Each row is a point. Any point is a mix of the corners, with weights that add up to 1. It lies inside the corners' shape when no weight is negative. Say inside or outside, and name the corners with a negative weight.

Corners:
(1): [-64 -20]
(2): [34  9]
(3): [ 16 -18]
Points:
[-55 -14] => outside (3)
[-23 -18] => inside
[-16 -16] => inside
[-45 -15] => inside
[-39 -24] => outside (2)
[-55 -19] => inside

Corners:
(1): [ 23  93  19 -20 -16  80  55  17  -3]
(2): [ -8 -37 -38   1   9 -26 -19   5   7]
(3): [-20  54 -28 -31  -8  13 -37 -24 -28]
(4): [ -4 -11  24 -59 -51  -5  13 -26  34]
(5): [-53 -55  48   0 -27 -34 -53  19 -66]
(6): [-20  38 -46 -36 -86  52   0  22  87]
(7): [ 29 -44  -6  -3 -61 -17   1 -41 -44]
(8): [-55  17  39  -1  21  -6 -20 -60 -15]
(9): [-20   9  61  -6 -21 -45 -41  -6 -21]
(10): [-58  16  31  -6  -6 -24  32 -13   2]
Points:
[-24  -3  20 -17 -35  -8  -5  -3   4] => outside (3)
[ 8  9 10 -4  5 -3 20 -6 -2] => outside (3, 5, 6)
[-20 -33  18 -17 -35 -30 -43 -11 -20] => outside (1, 10)
[-14  -3  31 -17 -43  -5  -3  -8  -6] => outside (2, 3)

Corners:
(1): [-22 -22 -71 -23 -58  41  12 -16   2 -48  55   5 -40 -11  30  49 -13  -1]
(2): [ -5  -5 -11  10 -14  12 -11 -49  -3 -65  58  29 -10 -47 -26  13   2 -24]
(3): [-34 -46 -23 -40 -25  24 -12 -30  39  -6  41  30 -26 -46  -9  25   7 -54]
(4): [-52  24 -27   6  -8  36  -3 -11   0 -17   5  13 -60 -20 -35  59 -32 -75]
(5): [  0  57  -4 -22 -43 -24 -11 -20 -41  58   3 -25  33 -14  -1  23  14  40]
(6): [ 59  -1   2  22   6 -25   0  41 -80  99 -34 -24  14   8  28 -32 -16  37]
(7): [-18 -24  59  -1  12 -14   4  62 -15 -50 -28 -22 -28  25 -19 -24  -4 -38]
(8): [ 54  19 -51 -47 -48 -12 -11  34 -40  68 -19  17  69 -47 -32  28 -33   6]
(9): [-10   0  21  -2  53  29  35 -21 -21 -35 -55 -22 -20  65  53 -25  -3 -69]
(10): [  6  -6  18 -16  -4  32   5   4 -61  47 -73 -32  35 -83   5  26 -37  40]
(11): [-55  -7  37   2  26  -9  31  44 -15 -10 -10  41  -4 -10  27 -58 -34 -13]
(12): [-35  -6 -14 -16 -55 -15  10 -61  33 -62  31  22 -32 -52   9  52 -47 -67]
(13): [-44  -1  66  15  -2  34 -30   9   1 -10   0  37 -14  56  -2 -65 -31 -22]
(14): [-19  -2 -44  44 -20 -31 -32  42 -69  47 -79  46  48 -43  -4 -25   4  52]
(15): [ 36  -7   3  -8  10  -7  19 -11 -39  85 -59  57  50 -10 -36  32 -35  52]
(16): [-32   7  18   4  68  14 -41  32 -15 -36   0   9 -20  30  37 -41  -6  -8]
(17): [  3   8 -29 -36 -15  26  12 -46  41 -48 -11  10 -63 -44 -23   5   0 -17]
(18): [-23   2  28  41  48  -4  -6  33  26   6  -6 -21   2  42  45 -34 -43 -20]
(19): [-57 -27 -71 -46 -13   5  16 -55  24 -62  32  -5 -51 -27 -14  11 -46 -50]
Points:
[-19  -1  -6   3   4   5  -6  16 -20   9  -6  15  -3  11  -1  -6 -15 -15] => outside (10, 12, 17)
[ -3  -6 -13 -19 -21   3 -12 -20 -14  -6 -11  -2  -4 -37  -8   5 -11 -16] => outside (1, 4, 11, 15, 18)
[-19   4 -37 -15 -13  17 -12 -11  -9  -6  17  25 -21 -16  -5  -1  -4 -26] => outside (7, 10, 12, 15, 18)
[-13 -13  14   7  -9  -6 -10  31 -24  11 -11  35  20 -22   1 -20 -25   6] => outside (4, 5, 9, 17, 19)
